Rows are points. The window is the flat piece filled in between its corners: a triangle in 3 columns, a solid with four corners in 4, and so on. A path goes straight from each point to the next, and from the last back to the first. After which points does the path pass through the window?
In the rows, 128 means zero.

Window, 3 rows:
[[107 120 155]
 [121 163  87]
 [178  72 146]]
Path:
(1): [ 87 128 117]
(2): [136 118  59]
(3): [138 156 112]
(4): [134 138 139]
(5): [ 96 109  88]
(6): [121  49 143]
(7): [180 117 184]
(8): [174 170 121]
(9): [132 113  83]
(10): [130 111  69]
(11): [180 158 120]
(12): [106 170 166]
Through the window after points: 4

Window (3 x 3):
[[160 161  88]
 [ 94  90 173]
 [148 166 129]]
Path:
(1): [129 176 100]
(2): [ 75 145 130]
(3): [175 118 162]
(4): [145 101 179]
(5): [ 71 139 150]
(6): [117 177 117]
(7): [185 169 127]
(8): [170 150 111]
Through the window after points: 2, 8

Window:
[[193 169 139 107]
 [ 64 147 132 169]
 [ 87 133 100 141]
 [174 102 146 117]]
Path:
(1): [162 111 135 141]
(2): [ 99 156 101 203]
(3): [ 86 159  99 122]
(4): [137 169 151  74]
(5): [182 135 145 133]
(6): [151 147 121 170]
(7): [141 127 171 105]
(8): [ 36 165 130 113]
(9): [ 89 136  84 169]
(10): [112 126 124 190]
(11): [118 138 155 120]
(12): [174 162 157  87]
(13): [180 155 120 139]
(14): [185 176 124 150]
(15): [153 137 147  62]
(16): [135 161 157  80]
Through the window after points: 12, 14, 16

Window, 4 rows:
[[199  83 162 139]
 [ 66 177  84  62]
 [135 178  83 106]
 [144 126 162 156]]
Path:
(1): [130 170 144 118]
(2): [143 191 152  80]
(3): [127 130  60 150]
(4): [105 130  98 135]
(5): [142 166 133 111]
(6): [168 125 161 109]
(7): [147  89 102 146]
(8): [102 136  88 149]
Through the window after points: 2, 4, 6

Window:
[[112  99 117 147 171 128]
 [ 55  91 114 103 113 169]
 [ 77 148 142 158 186  73]
 [211 172 171 151 155 196]
 [147 103 119 171  75 162]
 [173 151 127 107 116  95]]
Path:
(1): [117 136  91 156 191 194]
(2): [111 108 172 140 113 104]
(3): [131  94 173 135 103 140]
(4): [104 137  91 129 113 149]
(5): [137 152 113 140 159 144]
(6): [156  96 201 120 163 149]
(7): [177 117 176 123 169 122]
(8): [145 173 105 190 116 169]
(9): [170 174 113 152 154 166]
(10): [165 108 173 142 100 167]
(11): [ 95  79 148 146 159 106]
(12): [117 168  83 138 160 158]
Through the window after points: 9, 11

Window:
[[112 160 139 117 106 211 136 177]
 [135 146 109 192 120  55 120 106]
 [159 146 106 114 162 181  78 111]
 [136 146 163 119 107  79 128  85]
 [155  79 148 187 108 108 130 109]
 [ 84 102 121 140  85  78 104 134]
 [173 110 175 137 165  30 131 132]
 [111 185 141 103  21 187  62 194]]
Path:
(1): [155 100  86  94  99 113 126 118]
(2): [180  84 121 133  55  83 139 136]
(3): [109 155 152 165 134 113  94 128]
(4): [128 154 182 145 117 121  86 134]
(5): [162 105 107 144 134 111 117 136]
(6): [141 123 123 124  86  96 125 123]
(7): [132 127 177 175 168  95  82  77]
(8): [122 139 161 147 116 152 110 137]
Through the window after points: 2

Window:
[[158 132 128  54 124 102 145 140]
 [168  85 102  83 137 111 109 108]
 [ 86 181 153 144  96  87  95  69]
 [182 159 116 112 158  80 105 157]
 [150 106 168 126 133 146 119 136]
 [181 149  97 129 100 101 141 141]
 [210  98 136  72 161 103 168  88]
 [  7 174 135 182 127  98 128  74]]
Path:
(1): [187  78 132  87 117  61 144 134]
(2): [142 127 107 129 142  29 130 145]
(3): [161 166 115  95 135 109 117 121]
(4): [180 176  80  85 133 129 126 107]
(5): [165  98 144 137 124  68 130 153]
(6): [122 119 141 121 123  79 128 130]
(7): [149 177 142 122 127 141 134  93]
(8): [202 131 105  84 134 127 117 134]
Through the window after points: 4
